Every row gives one point. Examples show where two turns around zero, p and q, send a point. Where does a point land after both, in the order given? Backwards means that the second turn is done in reverse. Each puzzle has new turns, and all numbers are rounded.
In the rows, zero is written as 128.

Turn p:
[114 143  98] => [123 127  92]
[146  84 180] => [146 114 195]
[114 133 106] => [127 121 103]
[147 121 110] => [151 139 120]
[112 148 148] => [ 96 127 135]
[136 140 126] => [125 142 125]
Turn q:
[106 127 111] => [125 150 111]
[127 124 114] => [134 131 115]
[157 123 161] => [122  93 154]
[ 86 145 131] => [109 169 133]
[106 117 123] => [113 140 113]
[186 133 129] => [165  86 144]
Where do these land?
q, then p backwards: [126 164 103] => [170 121 118]
p, then q backwards: [142 110 156] => [140 155 148]
p, then q backwards: [ 92 136 119] => [129  90 133]
q, then p: [153 101 133] => [157 105 131]

Turn p:
[116 101 127 122] => [111 115 119 109]
[140 114 103 139] => [126 151 111 111]
[135 112  70 156] => [120 182 115  91]
[105 157 164 111] => [133  95 162 154]
[143 151 141 106] => [159 114 132 144]
[128 133 162 135] => [118 113 129 158]
Turn q:
[142  91 151 152] => [142 101  86 131]
[141 126 151 153] => [141 119 107 153]
[138 172 117  78] => [138 139 195 125]
[117 123 140 121] => [117 114 130 129]
[ 98 132  84 133] => [ 99 166 126 104]
[103 133 110 134] => [103 147 126 122]
[157 119 143 127] => [157 111 124 132]
Where do these land?
p, then q: [127  90 136 145] => [ 95 145 130 107]
q, then p backwards: [120 179 140 145] => [131 162 149 167]
q, then p: [139 123 150 113] => [116 122 102 128]
q, then p backwards: [123 111 148 109] => [112 118 144 107]
q, then p: [111 163  78 128] => [151 117 177 160]
p, then q: [148 102 116 127] => [128 149 143 105]

Turn p:
[102 140 159 120 114 136] => [150 145 120 131 112 160]
[131 179 130 110 143 129] => [141 109 119  84 137 152]
[185 112 123 159 117 142] => [124  97 181 148 131 104]
[111 111 115 127 145 131] => [108 147 119 131 141 124]
[128 125 124 111  66 108] => [174 113 102 158 112 109]
[ 97 112 137 177 164 132] => [ 98 184 155 113 120 124]
[158 125 119 109 156 108] => [ 95  94 119 116 128 121]
[112 121 116 111 121 138] => [133 136 109 140 145 132]
Turn q:
[119 122  90  87 120  98] => [143 143  93 101 141  88]
[ 67 123  97 139 107 159] => [106 132  76 176 105 113]
[180 114 131 136 130 104] => [144  96 160 100 151 124]
[127 152 122 146 131 143] => [127 137 144 157 126 124]
[149 121 152 117 123 149] => [147 120 131 126 133 163]
[116 136 172 122 119 119] => [130 138 135 110  92 152]
[137 128 132 149 166 123] => [ 99 130 157 126 146 132]
Where do these land?
q, then p backwards: [130 151 126  99 161 104] => [ 96 140 111 162 147 137]
q, then p: [102 156 138 107 108  98] => [170  96 109 123 120 119]
q, then p: [105 143 124 119 119  89] => [153 110  95 122 112 117]
p, then q: [ 99 159 144 123 116 133] => [164 134 133 144 152 134]
q, then p: [161 104 126 185 148 147] => [ 88 176 147 153 107 146]
q, then p: [ 92 133 111 116 129 126] => [147 133 113 105 136 104]
p, then q: [135  96 143 142 121 149] => [112 119 151 143 100 140]
q, then p: [143  98 138 134 127 146] => [107 140 137 150 148 134]
q, then p: [182 111 102 127 123 161] => [ 68 122 164 130 132 124]
